Each row of a before or after table is a point. One or more steps were done to the points. Then noise was added and the rows were shuffled. The steps act on columns, c1 being the first. Name the steps. A step turns or swaps two columns, mirrors them in a line or flattens them onto one, adds a multiple of one to another, or multiplies or shifts one. Angles are multiples of 10 degrees, from the lower column toward the higher: turns from -170 to 170, lines from 10 to 170 but not 90. Use the fewest steps. Two steps may share a column if one is a turn and the other turns, adds or multiplies; they go together, in the order done. Otherwise the lowest column goes first.
In the rows, zero is written as 128.

Before, 8 rows:
[[131 111]
 [ 67 109]
 [110 138]
 [132 112]
 [130 167]
 [101 164]
 [ 58 167]
 [128 131]]
After, 8 rows:
[[139 142]
 [101 146]
 [171  90]
 [150 119]
 [173  94]
 [104  91]
 [167 147]
 [167 107]]
Steps: shift c1 by 40; shift c2 by -20

Before, 14 rows:
[[130 136 150]
 [120  94 126]
 [148  99 143]
 [ 99 123 153]
 [ 94 115 124]
 [ 97  83 151]
 [133 128 143]
 [130 124 126]
 [127  89 119]
 [145 249 151]
 [127 126 116]
 [129 136 136]
 [112 105 113]
 [126  81 141]]
After, 14 rows:
[[127 134  91]
 [103 147 112]
 [139 129 131]
 [148 153 107]
 [104 167 116]
 [120 175  92]
 [ 97 145 114]
 [123 128 127]
 [147 139 138]
 [137 139 135]
 [224  65 180]
 [120 120 120]
 [108 133 102]
 [111 160 140]]
Steps: turn c2 and c3 by -130 degrees; turn c1 and c3 by 110 degrees

Before:
[[ 91 171 104 133]
 [113 142 102 122]
 [146 141 130 129]
 [169  10 114 148]
 [118 161 204 106]
 [ 95 144 125 111]
 [105 155 167 114]
 [119 174 104 171]
 [105 166 125 127]
 [112 156 142 148]
 [116 143 152 145]
 [ 92  79 125 129]
 [100 155 113 149]]
After, 13 rows:
[[138 104 110 141]
 [166 112  80 103]
 [148 156 118 122]
 [145 129  91 143]
 [163 115  98 130]
 [122 207 108 151]
 [137 169 110 151]
 [110  98 242  87]
 [156 117 176 152]
 [117 133 116 115]
 [151 148 103 123]
 [160 113  80 144]
 [141 126 113 162]]
Steps: turn c1 and c4 by -140 degrees; turn c2 and c3 by -80 degrees

Before (8 x 6):
[[156 125 112  83  80 182]
 [ 98  77 143 125  96 120]
 [ 91 161  91  90 143 141]
 [103  91  92 107 153 126]
 [155 185 161 101 113 122]
 [122 100 134 180 106 114]
 [194 106  79 107  70 133]
 [121 135 150 150 141 184]]
After, 8 rows:
[[182 113 120 113 125 194]
 [143 144  72 120  96 114]
 [ 90  87  82 130 123 128]
 [142 123  99 136 115 103]
 [152 159 187 129 144 125]
 [203  82 107 129 162 138]
 [113 151 138 125 132 179]
 [102  99 166 128  97 145]]
Steps: turn c1 and c5 by 60 degrees; swap c2 and c3; flatten c4 and c6 onto the line at 100 degrees

Before:
[[138 137 142 154 104 164  97  92]
 [128 128 194 109 140  95 149 139]
 [ 86 130 113 139 121 105 114 179]
 [109  89 128 110 163 117  83 175]
 [ 89 105 120 142 127 123 138 126]
 [114 103 115  89 107 125 121 167]
 [108  87 121 140 103  92 108 174]
 [129 158 137 167  89 177 113 123]
 [127 142 136 159 127 173 132 124]
 [173 154 112 177 115 168 129 106]
 [113  68 171 113 141 119 129 189]]
After:
[[173 140  51  75  80 168 129 142]
 [113  93 120 174 145 125 120  98]
 [138 115  89  97 104 163  96 159]
 [128 139 243 149 134  94 149 121]
 [128 110  62  88  82 178 113 126]
 [110 135 144 154 187 116  82  86]
 [ 89 105 128 115 165 122 138 128]
 [109  82 174 123 161  93 109  80]
 [113 107 183 154 192 118 129  69]
 [127 134  69  97 117 172 132 125]
 [ 86 114 148 126 141 106 116  75]]
Steps: add 0.5 times c1 to c2; turn c2 and c5 by -60 degrees; add -1.5 times c6 to c3; turn c4 and c8 by -170 degrees
